Every row gives one point. Each copy is the shape, with its points in the same order, turned, moved and blurred by noise. Say if it was mirrored as well.

Shape:
.17; -.32
.28; -.29
-.34; .18
.00; .28
-.32; -.33
Copy 1, 5 rows:
-.10; -.40
.00; -.46
.01; .33
.32; .06
-.33; -.03
Copy 1 is: only turned
Copy 2:
.32; -.15
.31; -.26
-.01; .45
-.23; .12
.38; .35
Copy 2 is: mirrored
Copy 3:
.32; .08
.31; -.07
-.30; .38
-.26; .09
.16; .55
Copy 3 is: mirrored

Shape, 8 rows:
.20; -.34; -.01
-.26; -.32; -.15
-.19; .31; -.11
.11; -.07; .37
-.05; .31; .23
.07; -.06; .24
-.19; -.60; .35
.44; .20; -.20
Copy 1 (8 x 3):
-.05; -.33; -.25
-.47; -.09; -.26
-.17; .34; .08
.17; .02; -.44
.13; .36; -.14
.10; .00; -.31
-.26; -.19; -.81
.20; -.15; .26
Copy 1 is: mirrored
Copy 2 (8 x 3):
-.19; -.36; -.09
-.05; .00; -.41
.08; .28; .10
-.51; -.06; .14
-.25; .27; .26
-.35; -.06; .05
-.62; -.17; -.48
.15; -.23; .41
Copy 2 is: only turned

Shape (9 x 6):
-.03; .30; -.47; -.12; -.25; -.28
.00; -.28; -.07; .08; .13; .00
-.20; .37; -.32; -.43; -.17; .12
-.07; -.18; .16; -.15; -.53; .12
.03; .34; .08; -.35; -.31; -.14
.01; -.31; .17; .12; .30; .23
-.15; -.27; .25; -.39; .06; -.24
.23; -.10; -.35; .31; .02; .48
-.48; .40; .29; .21; -.07; .51
Copy 1, 9 rows:
-.14; -.23; -.58; .13; -.45; .05
.06; -.13; .04; -.24; .00; .10
-.21; .01; -.66; .07; -.03; -.24
-.33; -.43; -.07; .24; .26; -.03
-.30; -.22; -.28; .27; -.23; -.41
.07; .09; .28; -.26; .19; .04
-.08; -.42; .08; -.31; .00; -.40
.19; .21; -.08; .16; .14; .47
-.75; .48; -.06; -.01; .20; -.01
Copy 1 is: mirrored
Copy 2 (9 x 6):
.44; .31; -.06; -.18; -.25; -.28
-.01; -.04; -.29; .15; .00; .16
.44; .18; -.41; -.59; -.06; -.07
.45; -.52; -.20; -.14; -.12; .12
.50; -.08; -.06; -.49; .13; -.20
-.18; -.20; -.23; .08; .18; .43
.14; -.37; -.41; .02; .36; -.19
.13; .21; -.15; .01; -.27; .67
-.21; -.34; -.09; -.79; -.16; .31
Copy 2 is: only turned
Copy 3 (9 x 6):
-.42; -.26; -.30; -.14; -.01; -.43
.18; -.16; .13; -.19; .20; -.03
-.21; -.25; -.69; -.11; -.09; -.05
-.01; -.62; -.04; -.16; -.36; .15
-.48; -.26; -.29; -.25; -.22; .12
.37; -.03; .16; -.12; .21; .28
-.02; -.27; -.05; -.69; .06; .21
.19; -.22; -.02; .52; .25; -.04
.22; .23; -.28; .15; -.61; .24
Copy 3 is: mirrored
Copy 4:
.34; .60; .22; -.33; -.29; .02
.28; .10; -.13; .08; .20; .10
.16; .23; .71; -.34; -.13; -.13
-.07; -.20; -.07; -.40; -.17; -.14
.06; .07; .30; -.13; -.48; -.17
.07; -.12; -.05; .23; .35; .17
.45; -.20; .07; .05; .01; -.35
-.02; .17; .09; -.15; .25; .64
-.61; .27; .41; .14; .19; -.24
Copy 4 is: only turned
